Every row gives one point. To make a cloud, some directions were put in groups of two or more. Within a group, all points are equally far from the middle, so they leave a hole (a ring in 2 directions, a hollow ball in 3). The other directions are filled evenly. Then the cloud was stretched, turned, moved and blurred a little. How many holes are there, and how many directions does each take, smallest first?
In the rows, zero is written as 128.

Cloud (21 x 3):
[[179 122  97]
 [ 85 149 139]
 [171 148 113]
 [ 85  87 118]
 [142 108 117]
 [ 80 105 121]
 [130 146 107]
 [129 161 145]
 [145 150 107]
 [101 124 135]
 [150 145 142]
 [136 159  91]
 [106  75 121]
 [153 105 107]
 [ 91  71 112]
 [143 141  93]
 [191 162 115]
 [109 163  94]
 [ 74 147 115]
 [134 140  76]
 [ 84 114 124]]
Holes: 0

Cloud (27 x 4):
[[ 81 142 148 101]
 [130 155 161  66]
 [132 150 167 116]
 [ 99 109 169 130]
 [129 129 156 141]
 [ 97 173 126 124]
 [110 113 184  91]
 [121  81 141 105]
 [146 142  95 102]
 [108 155 152 158]
 [110 178 140 131]
 [ 82 125 154  72]
 [ 92 160 142 118]
 [ 88 131 167 122]
 [123 161  82 126]
 [101 149 156 150]
 [ 87  93 103 117]
 [118 121 114 168]
 [122 103 180  99]
 [ 79 111 124  68]
 [123 172 151 141]
 [117 163 156 117]
 [ 94 127 104  93]
 [119 158 111  85]
 [156 120 143 121]
 [ 79 167 111 134]
 [ 67 145 139 122]]
Holes: 1 (2)

Cloud (56 x 6):
[[178 125 160 128 150 108]
 [122  88 153 144 172  93]
 [118  88 129 174  99  93]
 [127 152  87 150 131 126]
 [122 185 113 120 178 142]
 [ 76 152  99 121 122 187]
 [165 124  95 106 157 169]
 [107 146 130  93 149 167]
 [124 181 151 139 175 136]
 [ 92 131 124 202 143 172]
 [130  81 109 143 102 163]
 [162  98 146 177 153 116]
 [ 74 137  92 148 117 132]
 [114  74 121 163 105 151]
 [101 145 108 136 188 132]
 [ 85 115 100 126 151 123]
 [152 157 149 172 146 168]
 [103 122  91 178 142 151]
 [ 84 130 166 122 128 130]
 [132 175 102 122  84 158]
 [170 130  96  95 122 120]
 [132  92 147 137  69 122]
 [148 128 159 133  85 137]
 [119 116 111 134  82 160]
 [ 99  98 142 129 174 115]
 [118 168 157  91 127 141]
 [111 103 161 155 115 164]
 [ 55 158 103 117 116 133]
 [135 123 120 194 147 154]
 [153 156 121 170 128 180]
 [121  72 138 150  75 109]
 [133 129 171 123 115 148]
 [132 136  85 142 174 139]
 [125 103 100  97 102 129]
 [146 162 156 138 168 132]
 [131 187  99 152 112 165]
 [ 92 109 107 143  83 137]
 [ 99 109 143 104 150 132]
 [156 150  96 109 158 161]
 [124 197 105  84  96 121]
 [151 150 100 101 149 162]
 [156 137 110 111 176 110]
 [ 66 147 137 116 142 107]
 [101  95 136 185 122 141]
 [173 126 148 167 148 151]
 [ 91 141 108  94 108 139]
 [114 142 165 106 133 151]
 [144 170  98 103 135 115]
 [132 122 150 185 164 138]
 [193 100 135 137  88 107]
 [129 182 147 109 136  80]
 [114 197  91 121 111 110]
 [133 103 157 100 149 139]
 [162 136  89 125 112 100]
 [131 118 120  81 130 131]
 [155  79 159 139 106 143]]
Holes: 2 (2, 2)

Cloud (86 x 8):
[[ 97 108 164  95 156 138 149 155]
 [104  89 170 120 153 147 122 154]
 [125  89 118 141 118 158  93  89]
 [158 154 137  94 159 186 175 111]
 [101 117 120 142  90 107  81 134]
 [144  89 174 103 152 131 135 115]
 [178  82 167 108 166 123 140 119]
 [132 131 139 126 125 156 169 127]
 [106 159 135  72 115 139 189 144]
 [142 121 143 161 157 165 143 110]
 [111 117 132 125 143 159 148 121]
 [ 85  64 153 120 149 111 136  84]
 [145  78 151  90 103 119  63 144]
 [130 165  85 163 131 155 153 138]
 [145 144 135  82 119 133  81 150]
 [123  92 117 117 152 174 135 148]
 [156 157  70 130 128 114 134 129]
 [109 106 116  98 125 133 115  97]
 [159  90 125 170 142 143  66 129]
 [169 201 132 124 145 164 150 119]
 [189 156 117 127 136 153 130 119]
 [101 123 114  98 119 121 102  98]
 [182  87 139 128 151 131 137 106]
 [168 139 119  94 123 108 153 144]
 [109 108 131 191 137  67 138  82]
 [117  72  91 210 159 131  96 106]
 [155 127 113  94 143 119 116 139]
 [ 97  94 152 178 131 131 147  95]
 [106  68 139 118 125 165 112  94]
 [107  95 159 117 110 180 141 126]
 [106 152 102  95 108 195 100 147]
 [153 176 104 109 121 162 150  95]
 [123 168 156 121 112 115 139  96]
 [ 89  93 110  99 131 129 125 118]
 [133 124  97 149 140 139  99 130]
 [ 69 148 151 136 119  82 133 113]
 [174 121 106 133 162 138 132 119]
 [152 125 156 156 136 162 145  77]
 [ 96 116 130 114 115 120 127 141]
 [121  68 157 123 129 110  91  91]
 [108 108 135  95 125 187 138 116]
 [151 102 160 117 102  88 132 114]
 [147 123 100 130 145 117  71 144]
 [115 129 162  78  96 174 136 141]
 [ 73  88 145 115 130 117 121 126]
 [147 126 143 167 143 109 119 119]
 [107  38 158 110 104  98  90 131]
 [ 62  72 142  94 131 161 138 110]
 [120 102 141 148  99  83  61 130]
 [112 177 127 122 158 126 122 112]
 [ 67 131 139 142 168 189 151 110]
 [104 118  86 130 106 148 105  99]
 [158 100 118 133 169 164  72 138]
 [109 189 115  81 142 182 174 104]
 [136 124 132  93 125 173 147 145]
 [135 134 147 148 108  67 146  88]
 [ 65 123 102  93  89 136 153 114]
 [119  79 134 127 155 108 120  88]
 [128 151 158  83 130 111 166 118]
 [127 131 121 111 159 197 170 115]
 [144 131 140  88 139 158 167 151]
 [112  69 149 150 174 115 132  81]
 [148 145 135 131 162 113 107  82]
 [132 133 164  68 133 164 110 131]
 [109 112 163 112 103  98 113  88]
 [118 179 134 116 161 184 138 113]
 [ 84  82 140 146 124 124 100 157]
 [119  94 166 108 109 104 164 117]
 [126 127 108 146 139 147  64 154]
 [116 133 142 169 119  59 120 114]
 [125 146 137  76 122 141 171 115]
 [149 123  99 120  99 121 134  90]
 [186  98 125 133 129 129  81 146]
 [109  94 173 102 150 187 117  99]
 [138  79 136 129 172 109 160  93]
 [132  93 161  70 163 177  91 126]
 [112 101 147 183 146 157 146 114]
 [117 144 138  83 124 198 134 114]
 [105  90 109 122 148 164  55 132]
 [ 66 110 138 107 153 168 159  96]
 [112 101 122 144 121 134 123  87]
 [139 132 137  94 157 159 149  97]
 [118 163 129 139 167 194 165 115]
 [128 168 149  67 108 189 112 157]
 [115 132  93 180 147 113 112  88]
 [131  76 139 111 118 156 111 119]]
Holes: 0
